Each row of a before or after table is a point. The points were changed in one or more steps. Then noise was added and the rows were shuffled. The steps act on columns, c1 being the first. Write out the steps. A step turns or swaps two columns, mirrors them in a line or flattens them onto one, adds a multiple of one to another, or multiplies or shifts one. Angles are multiples of 10 degrees, from the lower column toward the higher: turns from -170 to 170, lines from 10 to 170 but not 90. Use the fewest steps. Two steps may share a column if one is a turn and the other turns, adds or multiplies; they go together, in the order done. Otherwise the lowest column goes first.

Before:
[[ 36  68]
 [-67  42]
 [  4 -28]
 [-12  -9]
 [-66   6]
 [-36  18]
 [ 59  37]
 [ 61 -37]
 [  3 -13]
 [-35 -43]]
After, 10 rows:
[[ 70  -2]
 [ 10  -9]
 [ -5  75]
 [-79   0]
 [ -8 -14]
 [ 34  61]
 [-64 -28]
 [ -9 -54]
 [-42  -3]
 [ 18 -22]]
Steps: turn c1 and c2 by 30 degrees

Before (9 x 6):
[[ 54  14 -10 -24  30  47]
 [-42 -59 -20  48  49 -51]
 [-55  -1 -28  44  29 -53]
 [ -6  -7  -1 -43  10  17]
 [ -7 -15 -14 -24  -8  39]
 [ 34 -15  30   6  -1  14]
 [ 92 -43 -14 -26  -1 -34]
 [-14   9 -45   5  -7  29]
 [-14 -56 -35   4   5  -7]]
After, 9 rows:
[[-42 -96 -18  61  48 -20]
 [ 90 -70 -14 -30   0 -14]
 [ -5 -27 -12 -33  -7  17]
 [-16  11 -47   5  -6  12]
 [ 32 -26  32   6   1   2]
 [ 56  18 -10 -29  29  17]
 [-57  -1 -28  56  31 -24]
 [-12 -91 -39   5   6  -3]
 [-10 -11  -2 -59   7  10]]
Steps: multiply c2 by 1.6; multiply c4 by 1.3; multiply c6 by 0.4

Before, 11 rows:
[[ 17   5  13  -9 -30  -1  -4  -7  27  28 -19]
 [-51  17 -20 -13 -25  24  -4 -22  -1  28  46]
 [  6  13   3   9 -17 -73  -7  10  25  -9  15]
 [-62 -21   4  -5 -13 -10  -1 -21  18 -27 -13]
 [ 19  23  13  -6 -14  30   5  24  29  18   0]
 [ -9 -34   8 -10 -30  14   0  24  27  28   7]
 [ 30  10 -38 -15  10  25  -3 -19  31 -15  11]
 [ 32 -15   5   2 -28  35  27 -20  20 -25 -10]
 [ 25  22  11  -9  40 -59  38  -9  28  11 -17]
 [ 14   9  14 -11 -24  41  -9   0 -36  26  -1]
 [ 10  15  16  -4  15  20 -11 -16  18  32  28]]
After, 11 rows:
[[ 16   5  15  -8 -32  -1  -8  26  -5  29 -19]
 [ 30  11 -36 -14   9  25  -8  32 -18 -15  11]
 [  5  13   2   8 -17 -74 -16  24  11 -10  17]
 [ 10  13  16  -3  14  21 -28  18 -14  31  29]
 [-61 -22   6  -4 -12  -9   0  17 -22 -27 -13]
 [ 31 -15   5   2 -27  35  68  21 -22 -24  -8]
 [ 18  22  13  -6 -13  31  12  29  24  18   1]
 [-50  17 -22 -13 -24  24 -10  -3 -22  28  46]
 [ 16   9  14 -12 -25  41 -25 -34   0  25  -1]
 [ 27  24  12  -8  39 -58  94  28 -10  11 -19]
 [ -8 -33   9 -10 -31  12   0  27  25  29   7]]
Steps: multiply c7 by 2.5; swap c8 and c9

Before, 14 rows:
[[ -2  -7  -7  43  48  39   1 -19  -6 -19  26 -51 -62  33  -8 -24  -2 -42]
 [-33  30  43  -1 -10  -9 -22  54 -24  19  23  34  -6  31 -63 -41 -42  -1]
 [ 52  32 -11  32  57  40 -25 -24  -6 -32  21 -40 -17  12 -33 -18  60 -29]
 [  3   7  -2 -19 -18  -5 -31  56   5  38 -12   7 -20  -5 -41 -73 -50 -55]
 [ -1 -11  36  -2 -23 -44  41  52   0  11 -18  26  -4  -3 -11 -55 -23 -17]
 [ 30  -6 -27   8  50  37  13 -18 -61  -7  26 -80 -28  13 -48 -46  28 -10]
 [-74 -49 -13 -54  24  12 -45 -31 -12  -5 -77 -21  18 -36  75  21  -4   5]
 [-17  15  30 -18 -15 -47  12  95  -6  -5  -1   5 -18  -5 -79   0 -47 -48]
 [  1  37  40 -23 -16  12  26  31 -28  16  17  34   0 -14 -42  -9 -66 -56]
 [  7   6 -54  -3  47  14   3 -39 -17 -42  44  -2 -46   4 -48 -30  18 -20]
 [-47  -6 -27  11  50  24 -22 -51  -4  30 -81  -4 -18 -48   5  26 -19  23]
 [-32 -40 -26 -20   1 -30 -29 -46  20  18 -39 -36  40 -22  44  38 -46  23]
 [ 31   2 -41  44  -7  18 -13  11 -58 -15  34 -24 -47   7 -14 -12  28 -25]
 [-58 -29  12 -15 -20  20 -21 -63  18   9 -23 -32 -11 -58  -6  25  10   8]]
After:
[[-32 -40 -10 -21   0 -30 -29 -44  19  45 -38 -20  49 -23  17  39 -46  23]
 [  4   7  -1 -19 -19  -6 -32  55   3 -41 -14  -1 -21  -7  39 -72 -50 -56]
 [  6   5 -22  -5  47  14   4 -38 -17 -49  42 -16 -42   5 -44 -31  18 -21]
 [ 53  33  -4  32  57  41 -23 -24  -7 -33  19 -45  -2  12 -33 -18  61 -30]
 [-58 -29   3 -14 -21  18 -22 -64  17  -6 -24 -34   2 -59   8  24   9  11]
 [-76 -51  -5 -54  26  12 -45 -31 -10  75 -76 -12  25 -35  -5  22  -5   5]
 [ 31   2 -15  43  -7  18 -12  10 -58 -14  34 -39 -36   4 -14  -9  28 -27]
 [-32  30  17   1 -10  -9 -24  54 -23 -63  25  31 -16  32  18 -39 -43  -2]
 [-47  -5 -11  10  52  24 -23 -52  -4   5 -82 -10 -15 -48  29  26 -19  22]
 [-15  15  13 -19 -16 -48  11  95  -7 -79  -2  -5 -16  -3  -6   0 -47 -49]
 [ -2  -6  -4  42  48  38   1 -19  -6  -6  27 -69 -41  35 -20 -23  -3 -43]
 [  0  36  15 -22 -15  13  25  31 -27 -43  16  32 -11 -14  16  -9 -66 -54]
 [ -3 -13  15  -4 -24 -45  42  55   1 -10 -16  24 -16  -3  13 -56 -22 -17]
 [ 30  -7 -10   8  50  37  12 -17 -61 -50  25 -84   1  12  -7 -45  28 -11]]
Steps: multiply c3 by 0.4; swap c10 and c15; turn c12 and c13 by -20 degrees

Before:
[[-23   8  -8  33 -30  23 -14  -3  43 -23 -50  -6 -19   5 -30  44   8 -17
   38  28  53  13  -1  -7  11 -32  10 -35 -41 -26 -47   7]
 [-34 -33 -19 -12  11 -30  61   3 -33 -15 -11 -39  50 -11 -28  -5  19  36
  -25   1 -13  18   4  -5   0  14 -38  15  20  39 -28  14]
 [-22   7 -25  -3  23  42  19 -37   0 -15   1 -18 -16 -15 -34  51  -7 -49
    8  32 -21  35 -40 -25  -2  -2 -27 -32 -26  -6  27 -10]
 [-16  17 -17  36  29 -19  40  31  -4  37  -7 -37 -14  17  45  21 -24 -55
   33 -24  13  40 -15  28   7 -26 -24 -50 -33 -41 -17 -10]
 [-24 -48   2 -13 -25 -19 -12 -24  22  37 -40  39  41   7  35  57  23  13
   -9 -23 -10 -29 -21  -8  27  24  21 -21  -5  46 -27 -74]
 [ 20 -18   9 -47   6  27  28 -30  13  -5 -36  38 -18 -26   5  -4  23   3
    5  25  -9 -14 -24 -20  82 -12 -40 -33   5  -2   0 -23]
 [ 23 -53  37  -8 -41  13  13  17   3  57  10  14  -7 -59   8  -5 -15  32
   66 -16  43 -27  34  59  28  13  13 -19  19 -23  25 -31]
 [  2 -47  17  -1  23 -12 -15 -38  42  35   2 -13  39 -36  -8  23 -33 -31
   34   4  13  32 -39  24  27 -25  18  -6  33  -7  -2 -54]
 [-35 -39  13 -33 -59  36   3  -3  48   7  38  -3  10   2 -26   2 -46 -10
   43  14   9  31   6   7  62  14 -18 -12   4  44 -31  -5]]
After (9 x 32):
[[ 23 -53  37  15 -41  14  12  19   3  57  10  15  -9 -59   5  -5 -15  31
   65 -26  43 -28  33  96 -23  13  14 -20  20 -23  12 -32]
 [-21   7 -24   3  24  42  18 -38   1 -16   1 -17 -15 -14 -36  50  -6 -49
    7  13 -21  35 -41 -39   3  -1 -27 -32 -26  -6  40  -9]
 [-15  17 -17 -33  30 -17  41  31  -6  38  -7 -38 -15  18  46  23 -24 -53
   33 -13  10  41 -17  45 -17 -26 -24 -51 -33 -41 -28 -10]
 [ 19 -19   9  70   5  28  27 -29  13  -6 -36  38 -18 -27   5  -4  24   4
    5  23  -9 -14 -25 -33 -60 -13 -40 -33   4  -3  12 -23]
 [-22   7  -7 -26 -29  22 -14  -4  44 -25 -49  -7 -21   6 -29  45   7 -15
   38  46  52  12   0 -11 -22 -33  10 -35 -42 -28 -25   6]
 [-23 -49   4  23 -25 -18 -12 -25  19  38 -41  38  40   7  34  56  24  13
   -9  -5 -10 -29 -20 -14 -21  25  21 -21  -7  45 -35 -74]
 [  3 -47  17  10  23 -12 -16 -38  43  34   4 -14  39 -36  -7  22 -34 -31
   34   4  13  32 -38  39 -25 -26  19  -5  32  -7   1 -54]
 [-35 -38  13  52 -60  36   2  -3  48   6  38  -3   9   0 -27   3 -46  -9
   44  27   7  30   6  11 -48  14 -19 -12   5  46 -20  -6]
 [-34 -34 -19  13  11 -31  62   4 -34 -16 -11 -39  51 -11 -28  -5  18  36
  -25  16 -13  16   4  -7   1  14 -38  15  19  39 -23  14]]
Steps: turn c4 and c25 by -160 degrees; turn c20 and c31 by 30 degrees; multiply c24 by 1.6

Before, 9 rows:
[[-30  20   9  -4   7  15  27 -22 -37   5 -41  52  33  36 -30 -47 -41  17
   -5  47 -39  -1 -37  28 -34  27  31  26   0  44  16 -20  -9 -34 -33   4
   -1 -41  10  30  32  -5 -12 -25   9  38  -1 -11  41   0  25  -3 -25 -20
  -18  15  32 -34 -11  21  38   6  -9  23]
 [ -6  -6 -26 -10  54 -10  -9  25  18  23 -24 -29  -3 -14  18  -4 -31   3
   -9  21 -19   5  27  17   5 -22 -13  -8  47  20  29  47 -24 -28   8 -13
    4  26   4 -43 -21 -23  -2  49  16  26 -18  -3 -27   6 -32  -3  26 -22
  -30   4   3  33  30 -20 -38 -17  21 -22]
 [ -3   9  19 -51  56  -7  -4  27   2 -35  18  -6 -10   5 -32  27  24 -27
   20  18  23  16  10 -21 -21  -3  -4  35 -14   2 -20   7   4  30  -3  31
   -2  25 -21  13  29   8  27  20  18  41 -21 -27 -27  30  31  18 -12   9
  -15   9  28  18  11  22  33 -16  10  17]
 [ 21  21  40  22  43  18  59  22  -5 -27   8  36   1  30 -41 -23  33  22
   12 -33 -36 -63  -1  17   9 -30   8   8  46   0  47 -25 -24  -1 -59   3
    7  -9 -36   6 -27  34 -16 -16  24  -1 -17 -26  32 -25   0  23  -7  -6
   26  -3  -4 -19 -21 -37  -1 -13 -31 -37]
 [-30 -30 -30 -41  38 -23  32 -19 -38 -54  -9 -11  20 -28  -8  12  33 -24
   11 -12  -2   1   3 -38 -56   9 -35   8  20   6 -23 -16 -18 -45  -3 -18
   24  14  -1  -4 -39 -18 -16  23   5   1  15  33  35   7  25  43 -12   3
   -8 -30  -8  19 -16 -33 -32 -21   3 -20]
 [ 42 -37  26 -47   4 -40  14 -15  15  14  -2   4 -46  14  -5 -25   7 -12
    7 -12  26   3   9 -13 -59 -16 -25  -6  -4  -1 -18 -17  -5 -18  10 -40
  -26 -19 -42  -4 -34  18  14   9  -1  11  24  20  -1  32 -25 -29 -22 -12
   15 -10  45  21  16 -25  45  17  30  -8]
 [  9 -50 -35  19  54   6  50  22 -44  28   9 -11  16 -15  26  21 -31   5
   28  20  10 -27   9  -4  12 -47  34  -6  -4   6  -5   9   6 -31   6  17
   14 -21  -7 -38   8  -5  29  37  27 -11  12 -10  16  21  22  33 -11 -48
   14 -46   0 -11 -31  30   0   4  27   4]
 [ 16 -43  41  14  -6   4  21 -38 -11  -4 -22 -20  34  46  28  27 -13 -45
   42  41 -25 -48   3 -33   0 -41   3  25 -23 -26  -5  44 -26  -7  11 -18
  -29  -6  -3 -44  40 -27  -6  54 -16  -5  -7  28   6 -45  12   2 -23 -11
  -17 -11  -7  12   3  23  25 -10 -18 -12]
 [-16 -24  16   7  -5 -47  15  29 -40  10  25  25  13 -16 -14  14 -24 -14
   -7   1   2 -31 -56   0 -22  26 -22  47  -8  -2  42 -23  -3  24  -8  39
   -1 -43  19   1   5 -26 -41 -19 -15 -26 -11  23  39   0 -15  10  10 -40
    5  23  51  15 -31 -18 -16  26 -21  14]]
After:
[[ -8   9  21 -53  52  -6  -4  30   0 -34  16  -6 -12   4 -33  29  25 -30
   19  14  24  16  11 -21 -20  -5  -6  35 -18   6 -22   5   7  30  -2  31
   -4  25 -18  15  26   6  25  23  18  44 -18 -25 -29  26  77  21 -12  10
   67   9  25  14   8  25  34 -18   9  19]
 [-22  -5 -28 -11  53 -11  -9  20  18  22 -23 -27  -2 -12  18  -7 -30   1
  -10  23 -18   2  26  19   8 -22 -15  -7  45  18  30  45 -20 -28   8 -14
    2  27   2 -42 -22 -22  -1  42  16  23 -16  -1 -28   4 -78  -7  25 -21
   53   3   5  36  29 -18 -38 -19  19 -21]
 [  7  18   8  -5   9  17  25 -23 -33   6 -40  54  35  35 -31 -47 -40  18
   -7  45 -42  -1 -39  31 -36  29  26  30  -1  46  13 -21  -9 -33 -33   6
   -2 -40  11  31  32  -7 -15 -15  11  37   2 -15  42   3  62  -3 -20 -21
   -8  17  32 -36 -12  20  39   8  -8  23]
 [  4 -24  18   5  -4 -51  15  33 -41  12  24  23  14 -15 -16  17 -24 -14
  -10   2   2 -30 -58  -3 -18  28 -19  48  -7  -3  43 -19  -2  20 -12  37
    0 -41  20   2   4 -26 -41  -7 -16 -27 -11  26  42   0 -36  11  10 -43
   -5  21  53  15 -30 -16 -19  25 -15  16]
 [-12 -52 -42  16  53   5  50  19 -44  28   7 -12  15 -17  24  21 -31   4
   27  23  11 -28   6  -3  14 -45  33  -3  -5   5  -7   7   9 -31   5  19
   17 -21  -8 -39   4  -7  30  30  29 -13  13 -10  18  23  57  32 -12 -47
   95 -47   3 -10 -32  33  -1   2  29   5]
 [  1 -36  26 -45   5 -42  15 -14  19  13  -6   4 -43  14  -6 -28   5 -12
    2 -14  27   3   9 -12 -59 -13 -27  -6  -2   3 -19 -18  -5 -21   7 -43
  -26 -17 -44  -7 -31  18  15  -2  -5  12  24  19   0  33 -61 -34 -23  -8
   19 -12  47  22  18 -24  42  19  30  -9]
 [  9  18  39  19  42  20  63  25   0 -26   9  34  -2  34 -42 -26  36  19
    9 -34 -36 -66   2  23   7 -31  12  10  42   0  45 -27 -24   0 -56  -1
    6 -12 -36   6 -31  32 -14 -19  25   0 -20 -28  35 -25   1  24  -9  -7
   92  -4  -2 -21 -20 -37   7 -13 -33 -37]
 [-17 -45  40   9  -8   6  19 -36 -10  -7 -23 -22  31  50  28  27 -15 -40
   47  40 -25 -47   2 -36  -1 -41   2  23 -20 -28  -7  45 -23  -3  15 -17
  -28  -3  -4 -43  43 -27  -9  44 -21  -6  -6  25   4 -44  29   4 -24 -15
  -27 -10  -9  10   7  18  24 -11 -15  -7]
 [ -9 -28 -36 -43  41 -25  30 -17 -35 -50 -12 -12  22 -25  -9  11  33 -25
   13 -13  -1   3   6 -36 -54   7 -34   9  19   7 -25 -18 -17 -48  -3 -20
   25  14  -1  -4 -41 -18 -16  27   5   3  14  34  36   6  63  45 -11   5
   47 -31  -9  17 -19 -34 -38 -22   7 -23]]
Steps: flatten c1 and c44 onto the line at 110 degrees; add 1.5 times c5 to c55; multiply c51 by 2.5
